Every row gives one point. The window is the flat piece filled in between its corners: a triangle in 3 columns, a solid with four corners in 4, and so on. A path goes straight from each point to the next, and from the last back to the first. After which points does the path pass through the window?

Window:
[[ 0.21  0.20 -0.23 -0.26]
 [-0.18  0.27 -0.40 -0.51]
 [-0.02 -0.68  0.34  0.06]
 [-0.17 -0.46  0.19  0.56]]
Path:
(1): [-0.23 -0.04  0.43 -0.01]
(2): [ 0.10 -0.55  0.04 -0.04]
(3): [-0.10 -0.13 -0.81 -0.59]
(4): [-0.22  0.55  0.17 -0.25]
(5): [-0.11  0.16  0.13  0.06]
(6): [-0.20 -0.54 -0.45 -0.04]
(7): [-0.02  0.02 -0.49 -0.34]
(8): [ 0.05  0.52  0.17 -0.35]
(9): [ 0.04  0.60 -0.07 -0.52]
(10): [ 0.12 -0.34 -0.59 -0.32]
(11): [-0.01 -0.16 -0.45  0.11]
(12): [ 0.33  0.37  0.26 -0.49]
(13): [-0.19  0.11  0.03 -0.35]
(14): [-0.08 -0.03 -0.38 -0.29]
(15): [-0.11 -0.82 -0.04  0.36]
(16): [-0.26 -0.25  0.55  0.45]
Through the window after points: 1, 3, 5, 7, 11, 13

Window (8 x 8):
[[ 0.07 -0.34 -0.08 -0.26  0.35 -0.31  0.44  0.30]
 [-0.36  0.02 -0.61 -0.30  0.09  0.54  0.44 -0.58]
 [ 0.08 -0.52  0.71  0.60 -0.17  0.06 -0.42 -0.12]
 [ 0.23 -0.32  0.09  0.95  0.26 -0.37 -0.39 -0.01]
 [-0.34 -0.18 -0.49  0.54 -0.11 -0.09  0.45  0.04]
 [ 0.28 -0.27 -0.25 -0.38 -0.45 -0.24 -0.34  0.08]
 [-0.14  0.22  0.14  0.23  0.17  0.16 -0.06  0.41]
 [-0.62  0.47  0.60 -0.28  0.54 -0.34  0.92 -0.59]]
Path:
(1): [ 0.22 -0.29 -0.06  0.25 -0.21  0.04  0.04 -0.04]
(2): [ 0.42  0.03  0.39  0.49 -0.24  0.05  0.32  0.06]
(3): [-0.55 -0.45 -0.10  0.15  0.29 -0.47 -0.54  0.03]
(4): [-0.49 -0.20 -0.02 -0.13  0.08 -0.13  0.09  0.01]
(5): [ 0.53  0.63  0.41  0.02  0.14 -0.13  0.39 -0.26]
(6): [ 0.64 -0.39 -0.39  0.66  0.19  0.46  0.35 -0.19]
(7): [-0.26 -0.40  0.02  0.23 -0.16 -0.19 -0.35  0.18]
(8): [-0.29 -0.32  0.05  0.17  0.10 -0.04 -0.30 -0.33]
(9): [ 0.52  0.10  0.31  0.62 -0.55  0.13  0.29  0.17]
(10): [ 0.07  0.16 -0.27  0.22 -0.08  0.29  0.50 -0.47]
(11): [-0.65 -0.44  0.17 -0.04  0.23 -0.28 -0.03  0.11]
(12): [-0.51 -0.58  0.27  0.05  0.05 -0.16 -0.36  0.03]
(13): [ 0.20 -0.13  0.45  0.57 -0.06  0.11 -0.09 -0.05]
(14): [ 0.23  0.06 -0.27 -0.15 -0.22  0.20  0.57 -0.18]
(15): [-0.55 -0.19 -0.37 -0.11  0.26  0.16 -0.11 -0.26]
(16): [-0.33 -0.41 -0.15 -0.09  0.20 -0.28 -0.56  0.44]
Through the window after points: 4, 10, 12, 14

Window:
[[-0.26 -0.15 -0.03  0.31  0.11  0.24  0.22 -0.24 -0.19]
 [-0.16  0.21 -0.64 -0.34  0.04 -0.05 -0.44 -0.42  0.68]
 [-0.63 -0.58 -0.29 -0.06  0.22 -0.42 -0.17  0.49 -0.58]
 [ 0.06  0.03 -0.25  0.27 -0.45 -0.48  0.53 -0.16 -0.08]
 [-0.20  0.18  0.39  0.04 -0.03  0.27 -0.55  0.38  0.56]
 [-0.42 -0.32 -0.41 -0.39 -0.31 -0.19  0.67 -0.16  0.17]
 [ 0.34  0.75  0.19 -0.73  0.78  0.40 -0.21  0.69 -0.53]
 [-0.36 -0.20 -0.43  0.18  0.42 -0.32  0.50 -0.01  0.10]
 [-0.06 -0.41  0.48  0.19  0.33 -0.20  0.08 -0.13 -0.10]]
Path:
(1): [-0.63  0.26  0.03 -0.20 -0.01 -0.28  0.02 -0.11  0.01]
(2): [ 0.01 -0.60 -0.31  0.08  0.33 -0.19  0.44 -0.01 -0.22]
(3): [ 0.17 -0.80 -0.33  0.31 -0.14 -0.11  0.37  0.19 -0.03]
(4): [-0.55  0.23  0.27  0.08  0.05 -0.34 -0.05 -0.30  0.04]
(5): [-0.84  0.37 -0.07  0.02 -0.21 -0.52 -0.03 -0.11  0.12]
(6): [ 0.61 -0.39  0.06 -0.09  0.19  0.31  0.00  0.06  0.06]
(7): [ 0.53 -0.21 -0.15  0.35  0.33  0.50  0.14 -0.05 -0.28]
(8): [-1.05 -0.05  0.03 -0.05 -0.05 -0.32  0.15 -0.13 -0.05]
(9): [-0.19  0.42  0.05 -0.31  0.45  0.03 -0.12  0.18 -0.15]
(10): [ 0.33 -0.08 -0.09 -0.14  0.35  0.22  0.21  0.57 -0.08]
(11): [ 0.27 -0.63 -0.53  0.18  0.19 -0.05  0.14  0.41  0.03]
(12): [-0.43  0.40 -0.02 -0.24  0.00 -0.28  0.46 -0.45 -0.38]
Through the window after points: 7, 9

Window:
[[-0.35 -0.47  0.26  0.40 -0.05 -0.07 -0.05 -0.30 -0.86  0.34 -0.01  0.17]
 [ 0.20  0.14  0.26  0.29 -0.49  0.37 -0.24 -0.68  0.20  0.01 -0.55  0.02]
 [-0.20 -0.12 -0.91  0.35  0.05 -0.06  0.22  0.48  0.16 -0.28  0.09  0.25]
 [-0.23 -0.08  0.17 -0.36 -0.24  0.51  0.15  0.15 -0.37  0.16  0.62 -0.91]
 [-0.02 -0.38  0.71  0.04 -0.24 -0.12  0.37 -0.29  0.54 -0.56  0.10 -0.29]
 [ 0.07 -0.28 -0.20 -0.45  0.08 -0.52 -0.28  0.04  0.75 -0.33  0.36  0.08]
 [-0.09  0.22  0.07  0.00  0.69 -0.38  0.38 -0.32 -0.09 -0.10 -0.22  0.69]
 [ 0.11 -0.38  0.26  0.29  0.03  0.05  0.36 -0.71 -0.30 -0.53  0.19 -0.13]
 [ 0.02  0.07 -0.33 -0.31 -0.03  0.50 -0.26  0.49 -0.03  0.14  0.40  0.95]
 [ 0.13  0.51 -0.38  0.34 -0.01 -0.56  0.11  0.26  0.11 -0.25  0.25  0.05]
 [ 0.41 -0.03  0.52 -0.06  0.70  0.04  0.05  0.21 -0.33 -0.05 -0.11 -0.04]
 [ 0.48 -0.39 -0.45 -0.11 -0.29 -0.35  0.18  0.29 -0.07  0.21 -0.29  0.48]]
Path:
(1): [ 0.21  0.11  0.06  0.12  0.69  0.11  0.07  0.21  0.56  0.28  0.38 -0.04]
(2): [ 0.23 -0.04 -0.09  0.57  0.40 -0.30  0.22 -0.50  0.60  0.45 -0.03  0.62]
(3): [-0.04 -0.23  0.15 -0.35 -0.65  0.37 -0.27  0.18 -0.52 -0.58  0.00 -0.52]
(4): [ 0.01  0.41 -0.21 -0.30 -0.18  0.04 -0.17  0.00 -0.38 -0.63  0.07  0.22]
(5): [-0.04 -0.46 -0.09  0.22  0.03  0.06  0.31  0.20  0.28  0.17  0.24  0.01]
(6): [ 0.01 -0.12  0.38  0.36  0.07  0.01  0.06 -0.36  0.64  0.21 -0.01 -0.14]
(7): [ 0.15 -0.11  0.24 -0.20 -0.58  0.13  0.11 -0.26 -0.30 -0.74 -0.22  0.02]
(8): [ 0.07 -0.16  0.26 -0.25 -0.27 -0.10  0.05  0.00 -0.85 -0.42 -0.17 -0.11]
Through the window after points: 4, 6, 8

Window, 14 rows:
[[-0.72  0.47 -0.02  0.39 -0.57  0.03 -0.15  0.48 -0.02 -0.11  0.45 -0.26
  -0.17 -0.03]
 [-0.17 -0.08 -0.69 -0.44 -0.15  0.39 -0.03 -0.06 -0.30 -0.22  0.00  0.33
  -0.29  0.33]
 [ 0.21  0.33  0.29  0.52 -0.40 -0.39  0.15 -0.19  0.36 -0.41  0.18 -0.15
  -0.19  0.34]
 [-0.34 -0.77 -0.04  0.17  0.83  0.37  0.30  0.16 -0.08  0.11  0.52 -0.07
  -0.14 -0.16]
 [-0.29 -0.39  0.35  0.27 -0.43  0.32 -0.48 -0.29 -0.44  0.39 -0.12  0.02
  -0.39 -0.47]
 [-0.48 -0.20  0.07  0.70  0.10  0.73 -0.49 -0.14  0.04 -0.12  0.70  0.83
  -0.20 -0.30]
 [-0.41 -0.53  0.38 -0.06  0.36  0.27  0.32 -0.32  0.57  0.26 -0.36  0.09
  -0.07  0.18]
 [ 0.28 -0.21  0.58 -0.34 -0.21 -0.52 -0.33 -0.29 -0.12  0.01 -0.04  0.87
  -0.70 -0.46]
 [-0.23 -0.06 -0.05 -0.25 -0.57  0.16 -0.33  0.09 -0.57  0.16 -0.08  0.13
   0.56  0.39]
 [-0.13  0.33  0.17  0.24  0.36 -0.89 -0.31 -0.45  0.56 -0.43 -0.60  0.14
  -0.42 -0.10]
 [ 0.18  0.10  0.44  0.49  0.15  0.24  0.19  0.27 -0.43 -0.28 -0.29  0.82
  -0.57 -0.14]
 [ 0.65  0.46  0.04 -0.41 -0.35  0.27 -0.58  0.17  0.06 -0.93 -0.24  0.63
  -0.55 -0.25]
 [-0.39  0.09 -0.14  0.47  0.09  0.02  0.46 -0.39  0.50 -0.39 -0.38  0.29
   0.32 -0.32]
 [ 0.25 -0.60  0.26  0.24  0.15 -0.80  0.03  0.19  0.45 -0.23 -0.53  0.31
  -0.69 -0.06]]
Path:
(1): [ 0.04 -0.28  0.37  0.16  0.11 -0.10  0.01 -0.13  0.02 -0.55 -0.09  0.27
 -0.28 -0.06]
(2): [-0.51 -0.04  0.44 -0.65 -0.21 -0.51 -0.03 -0.19  0.22 -0.92 -0.33  0.08
  0.01  0.07]
(3): [ 0.31 -0.36 -0.13  0.61  0.27  0.32  0.06  0.10 -0.13  0.76  0.12  0.30
 -0.58 -0.17]
(4): [ 0.27  0.12 -0.17  0.43 -0.13 -0.02 -0.29  0.09  0.25  0.15 -0.26  0.21
 -0.34 -0.02]
(5): [-0.45 -0.25  0.32 -0.06  0.03  0.00  0.01 -0.21  0.03 -0.15 -0.08  0.19
 -0.19 -0.05]
(6): [-0.52 -0.32  0.14  0.11  0.19  0.24 -0.19 -0.24 -0.14 -0.23 -0.07  0.20
 -0.14 -0.14]
(7): [ 0.25 -0.03  0.18  0.30 -0.03 -0.22  0.10  0.06  0.21  0.24 -0.10  0.14
 -0.36 -0.13]
(8): [ 0.09  0.32  0.13  0.26 -0.02  0.20 -0.34  0.15  0.28  0.05 -0.17  0.14
 -0.27 -0.03]
(9): [-0.18 -0.27  0.13 -0.14 -0.32 -0.15 -0.07 -0.04 -0.35 -0.62  0.32  0.33
 -0.41 -0.07]
(10): [-0.48 -0.23  0.52  0.16 -0.29 -0.30  0.17 -0.44  0.04 -0.60 -0.04  0.43
 -0.30  0.36]
(11): [ 0.41  0.04 -0.30 -0.10  0.12 -0.02 -0.45  0.24  0.28  0.03 -0.25  0.10
 -0.34 -0.43]
(12): [ 0.12  0.22 -0.29  0.23 -0.25  0.02 -0.06  0.08  0.12  0.57 -0.31  0.64
 -0.43  0.10]
Through the window after points: 4, 6
